Rows are points. A path goes straight from each point to the next, and from the last back to the first. The post is the endless flat space through its rows: a point in 2 columns, a line in 3, a plane in 4, and so on, so that a path can go around it. How many times does the path go around the post? Going back the other way cancels.

Post (1 x 2)
[[-4  5]]
Path (21 x 2)
[[-20 -56]
 [ 26   6]
 [ 27  67]
 [-26  29]
 [-24 -11]
 [-30  28]
 [-17  -6]
 [-12 -42]
 [  6   4]
 [  6  45]
 [-39  10]
 [-23 -17]
 [  8 -39]
 [ 15   9]
 [  5  25]
 [ 13  71]
 [  7  32]
 [-14  28]
 [-28 -24]
 [-30 -23]
 [-23 -10]]
Times around: 3

Post (3 x 4)
[[-19 -10   3  22]
 [-28 -15  15  -5]
 [ -5  15  -3 -50]]
Path (29 x 4)
[[ 26  -9 -16  24]
 [-31 -36   2 -53]
 [-61   3  -2 -28]
 [-52   1  -8  26]
 [ 15  43 -57 -34]
 [-33 -40  17 -33]
 [ 12  -1  -4  20]
 [-63 -36  60 -29]
 [ -1  34 -15 -47]
 [-29   6   2 -66]
 [ -7 -18 -29   6]
 [ -1 -43  20  -9]
 [-12   4  17 -43]
 [-19  15  12 -35]
 [-20   4 -10  23]
 [-60 -26  30 -84]
 [  5  -3 -12   7]
 [-33 -31  41 -39]
 [-13   4   3  28]
 [-19  49 -22 -37]
 [-36  -4 -10 -11]
 [-20  16   1   4]
 [  7  22   2 -16]
 [ -2 -44  35  19]
 [  5   2 -17   0]
 [ -2   6 -26  25]
 [-50  -5  11  -5]
 [-12  35  19 -36]
 [ 21   0  20  39]]
Times around: 1

Post (5 x 6)
[[-24   8  23  -4  -2 -39]
 [ -8  -8  19  16   9 -41]
 [ -2  15 -34 -25  -3 -13]
 [-22   4   4 -23  15  12]
 [ 60  -8  17 -14 -44  -1]]
Path (24 x 6)
[[-26  15  48   8  45 -70]
 [-10 -16  49  47  -8  19]
 [  5 -14  -4  23 -31 -53]
 [-23   4  -7 -43  17 -23]
 [ 13  12  45 -33 -19 -46]
 [ -8  22  -1   0  -5 -46]
 [-15  -1  -7  11   4 -11]
 [-31 -21   3  -5  -5 -26]
 [ 17 -44 -20   5  72 -13]
 [ 10 -29 -11  30   3 -56]
 [-10  23 -17   4 -38 -40]
 [-15   0  20   6  60  31]
 [ 22  19  -5 -54 -16  -5]
 [  0 -37  16  -9  36  15]
 [ 26 -18  36  15 -84 -50]
 [ -4  -4  13  25   0 -30]
 [  1  11  25   5  20 -12]
 [-30   7  -5 -10  49   0]
 [-54  18  15  -4  48   9]
 [  6  13 -16 -36  34 -12]
 [ 22  -8   6  10 -21 -73]
 [-13  14 -49 -33 -21   7]
 [-29 -17 -41  -5  36 -24]
 [-13  20 -29 -15  13 -94]]
Times around: 0

Post (8 x 9)
[[-25  31 -15  27  20 -30 -17   8  -2]
 [ -5  50  33  24 -20 -14 -15  10 -36]
 [ -2 -46   8 -32  15   4   9   7   5]
 [-37  -1  29 -20 -30   0 -20   6   9]
 [-29   8  15   6   0 -31 -29  -7   3]
 [ 12 -13  15 -40  21  -5  -4  13   2]
 [ 11  -6  28 -21  20 -39  17  21   8]
 [ 50  31  -4  38  20  12  -1   5  13]]
Path (32 x 9)
[[-23 -17  -1   1  -9  56 -10   1   2]
 [-22 -31 -33   0  42 -16  40  12  30]
 [  4  49   8 -32  10  19 -38  -6   5]
 [ -8  14  35 -13  15  25 -23   7 -44]
 [ 38 -19   6  63  68 -34  21  14 -28]
 [-12 -34 -13 -40  28 -12 -21  22 -39]
 [-29 -11 -22 -16   3   6 -55 -18  47]
 [ 10  -2  -5  27  -1  -7   7 -15  42]
 [-28 -22  24 -34  -3  11   8  -3 -39]
 [ 48 -18  19  52  50 -28  54  20  16]
 [-47  43  41 -25 -38  -8 -46  20 -25]
 [-20  18 -11  18 -39  20 -61 -13 -16]
 [ -9  21  48 -31 -40 -47 -20  15  -2]
 [ -1  19  -9 -24  -4  -8 -32  12  -2]
 [  7  34  15  54 -25 -37  16   3  29]
 [ 74  13  46  37  -3  -7  46  -9   6]
 [ 25  11   3  -2  34  11   8  15 -35]
 [ 19  47  50  47 -11 -47 -11 -29 -12]
 [ -2 -62   7 -17  40 -61  30  -2   5]
 [ 34  25  33  -8   7 -39 -11  10  -3]
 [ 18   7  45  14 -18  13 -33  -6 -38]
 [-20 -38  -2 -46  52 -15   5  31 -35]
 [ 50  12   5  14  11   4  -9  10  39]
 [  7  35  -9  84 -22   1 -15 -17  27]
 [ 16  -7   9 -17  27  -8 -13 -10 -47]
 [  1   3  15  17  37 -48  31  14 -71]
 [-33  36  33  -2 -29  21  17  53   3]
 [ -1  -9   0  31  57 -70  -6   3 -33]
 [-10 -13  42  -7 -33 -59 -36  -6  44]
 [ 18  36   9  -1 -17 -18 -41  -1   2]
 [ 10 -45  65 -46 -27 -20   9  19 -10]
 [-12  42  11 -13  -3  26 -56  13  50]]
Times around: 2

Post (11 x 12)
[[ 22  -8  29  -2 -41  15 -24   4 -12   3  39  -8]
 [ 13 -11   0   6 -30 -10 -32   7   5  37  20  20]
 [-32 -21  11 -46  84 -22  12  -9 -21  18 -25  26]
 [-25   5   4 -22  24  25 -28   3  38 -22   5  15]
 [-11  -2  -6 -36  15  17 -42   5  21  -9 -26 -20]
 [-23  14  15 -46  69 -34  42  15  13  12 -26  10]
 [-36 -17  -9 -35  30  13  -3   7  48  -8   7 -20]
 [-26   6   8  35 -16  12 -17   6  11   2  23 -10]
 [-31  -6 -18 -42  19  14  -9  22  13 -18  -8   2]
 [ 34 -10   3  29 -20 -23  12 -22 -10  -3  11   5]
 [ 28 -26   6  33 -14  15 -10   2  -5  21   6  18]]
Path (31 x 12)
[[ -13   -5   -2   -9   57   29  -41    8   56   34  -19   25]
 [  43  -21   29  -50    1  -13   -3    1  -26  -22   10  -55]
 [ -80  -24    2   25   -9   10  -23   47   51    5   25  -33]
 [   3   -3   17  -51   32  -17   39  -18   25  -34   -7  -29]
 [  14   10    4  -79   -3  -20  -35  -28   18   20   14   22]
 [-103   27   12   34  -35   67   -8   32   -1   -7   73   10]
 [ -20  -25   -6  -22   23   13   16    3   18   32   -3   70]
 [ -31  -18  -45  -45    7    9  -17   34    4   46   -6   48]
 [   9  -10  -16   16   17   27  -11   -3   41  -24   20  -18]
 [ -26   23    2  -25    7   -1  -26   54   36    1   13   -4]
 [ -19    4   24   14   26  -32    8   14   55    4   -2   62]
 [ -20  -30    6  -52   10  -32   29   -6   40   10    9  -23]
 [ -61   28  -18   21   19   27  -18   -9  -19   -1   -5   46]
 [   6  -17  -13  -52   33    7  -30   -8   53   32    3   12]
 [  -5   -8  -28   12   19   -1   50   40   29   -4   -3   21]
 [  -6  -25   -1   15    4  -16  -50    6   -2   -5  -27   27]
 [  12  -64   25    1   38   52  -45   13   -2   -1  -46   56]
 [ -12   -5  -15   -6    2  -46  -63  -14   42    8   15   41]
 [  45  -60  -45    3   21  -22   -5  -23  -51    1  -49  -23]
 [ -35   -9  -35   -8   50   40  -25   -3   21   33  -24   -9]
 [  13   -9   -6   36   44   19   19   12   -5   33  -14   12]
 [  18  -19  -16    7   35  -25   11  -11   51    9  -39  -40]
 [ -14  -51   10    9   32  -14  -36  -27   17    1  -28  -24]
 [ -24  -35   -3  -78   10   20  -29    0  -29  -30   -4  -15]
 [  15  -13   27  -63    8   65  -55    4  -14   22  -25   -2]
 [  25    2  -42   16   41    7   20  -38   16  -11  -29   15]
 [  13   -4   -3   10   24    8  -26  -21   30  -20  -17   -6]
 [  20  -32   24   53  -31   19  -21   12  -37  -39   58   25]
 [   5  -12   32   13  -39   -2    1    1  -44  -23   -3  -13]
 [ -63   -8   12   -3    3   51  -22   16   29   -5   14  -63]
 [ -68   40   -6    3   38   42  -26   -1   29  -14    8   -4]]
Times around: 4

Post (17 x 18)
[[-32  61   4 -28  25  -9 -20   6   7 -34   2  41  13  24  11 -20  -2 -13]
 [ 18  10  14   8  20  22  -2 -23   3  41 -28  20 -15   9 -10  57 -27 -17]
 [ -9   1  11  19  24   9  15  50  25  16   0  18   6   2 -18 -23  42 -39]
 [-12 -24  11 -51  -1   8 -15   2  11  43  23   1 -31  -6  -9  10   4 -29]
 [-23  45 -30  11 -59  31  14  15 -51  -8 -48   0  -6  26   2 -30 -20 -43]
 [ 16 -19 -15 -10 -22  13 -18  17  51 -26  68  32 -13 -18 -19   9  14  12]
 [  1 -40  31   5   4 -25  -9  -1 -27  -9  -3 -29 -51  38  -8  27 -27   8]
 [-22 -11  38  -1  28  -4   2   8 -18 -26  -3   6  19  11  10  26  19  31]
 [  1  20 -21 -30  57   8  -3  14  -1  33 -46  60  29  48  -4  83 -23  56]
 [  4  -9  79  -1 -58 -46  -1 -31 -34   9  16  21 -16 -26  -3  13  18  -2]
 [ 25  14  -5  14 -21 -30  26  10   0 -42   7 -33 -26  -2 -11  22 -29  27]
 [ 13  29  -2  -5   8 -26  27  20 -14 -42 -30   4  51  46  29  15  -6  17]
 [  6  -5  12  22  37 -32 -13  44 -39  -4   1   8   8   2  51  -5   8  24]
 [ -3  33   9 -20 -59 -11 -17  27 -24   4  13 -44 -19  50  15 -30 -27  12]
 [ 17   8   1  -2   5  14  19 -23  29  41  32  38 -24   3   4   7  12  12]
 [ 18  26  -7  20 -25 -27  -6 -30 -22 -28   3 -31  12  29 -16  11  19   7]
 [-19 -44  -9  25 -67 -57 -18 -25  31 -42  34 -42 -16 -29  -3  -4  10  15]]
Path (29 x 18)
[[  2 -47  32 -26 -13  -2 -53 -25  46   0  18  12 -15  -5 -52  30  28 -42]
 [ 13  10   6  16  25  40  -4  14  36 -20  20  85 -11  21 -20  23  17  45]
 [-15  32 -13 -29 -45 -14 -12  -8 -49 -53 -50 -32   9   5  22  56 -26 -20]
 [  9   2  17 -26  14 -22  47 -19 -11  -4  -6  18 -14 -19  16  51  -2 -48]
 [ -5  59 -59  24 -44  -4  -5  39  -1 -31  -4 -36 -33  17  24 -30 -10  -9]
 [-50   2  -9 -10 -52 -35  86  13 -88  21 -26 -62 -57  31  43 -15 -35  13]
 [-26  -2  75  22  19 -12 -26  21  34  34  26  -1  14  -2 -62  34  33  12]
 [-32  44 -22 -41 -15   9  20 -23 -61 -20 -27 -18  28  56 -16   5  -3  56]
 [-14  -5  13  -3  38   5   9  12  11  45 -22  26  10  15  38 -20  27  -9]
 [ 16  -8  15  12  18   8   2   0  -2 -28 -22  15  17 -29  -5  36  10  25]
 [  5 -49  65  32 -28 -33 -12   3  10  50  28   3 -45 -19 -13 -40  -4 -36]
 [ 18  37  19  78 -33 -29 -22  27 -28  47  -7  21  -4  34   6 -20   5   5]
 [  6   2  70 -51  43 -70  -2  28  28  29  14  46  -1  20  30  34 -39  28]
 [-25 -26   5 -22 -23 -33  -9   4 -24 -44  -6  -3   7   5   9 -15 -27  -7]
 [ 23  34  -3   0 -19   5  -1 -15  18  -8   0  53  15 -65  37  35 -30  23]
 [-11 -14  35 -48 -38 -59   4   0   5 -39  13 -29 -16  11   8  19  19  12]
 [-12  17  47 -60  32  32 -59  11 -18 -32  -4 -22  13  47  12  12  11 -27]
 [ 11  12  19   6 -10 -11   6 -35 -14  35 -32  33   1  31  15  26   6  27]
 [ 33  96   9 -23 -40 -37   5  61 -22 -20 -41  28   5  71  -7  26 -29 -22]
 [ 29 -39  43  15 -29 -26   6  18  17  13  47 -14 -13 -27  32  28  -6  10]
 [ -6  51 -33 -20  -8 -16 -10 -14 -59  17 -22 -32  -7  10  -1   5 -29 -34]
 [-23 -19  32  -4   6   9   0   6  32  19   4  22  30 -16  15 -20   0  10]
 [ 12  12  53 -13  19 -24 -12  21 -28   8   8   9   1  40  26 -12  14  37]
 [ 57  37 -14  30 -23  38  57  18 -19 -19   3 -34 -42  14 -15 -19  29 -15]
 [ 36  45  15  16 -36 -13  11  19 -23   8 -14  11 -12 -11 -11 -28 -10  10]
 [ 27 -31   5  29  14  19  15  -9   7  -2   3  43 -39   5  79  14 -35  51]
 [ -4  -8 -29  -1  -6   4  19   5  29 -24  -3  42 -27  20  13  32  -9  -4]
 [-42  35  33 -16  47   7  16  44  -1 -15   4  -1 -12 -12 -53  28  56 -15]
 [ 14 -28  26  -9 -47 -39 -11 -20  22  -7  20   0   9 -40  23  28  13  -7]]
Times around: 2
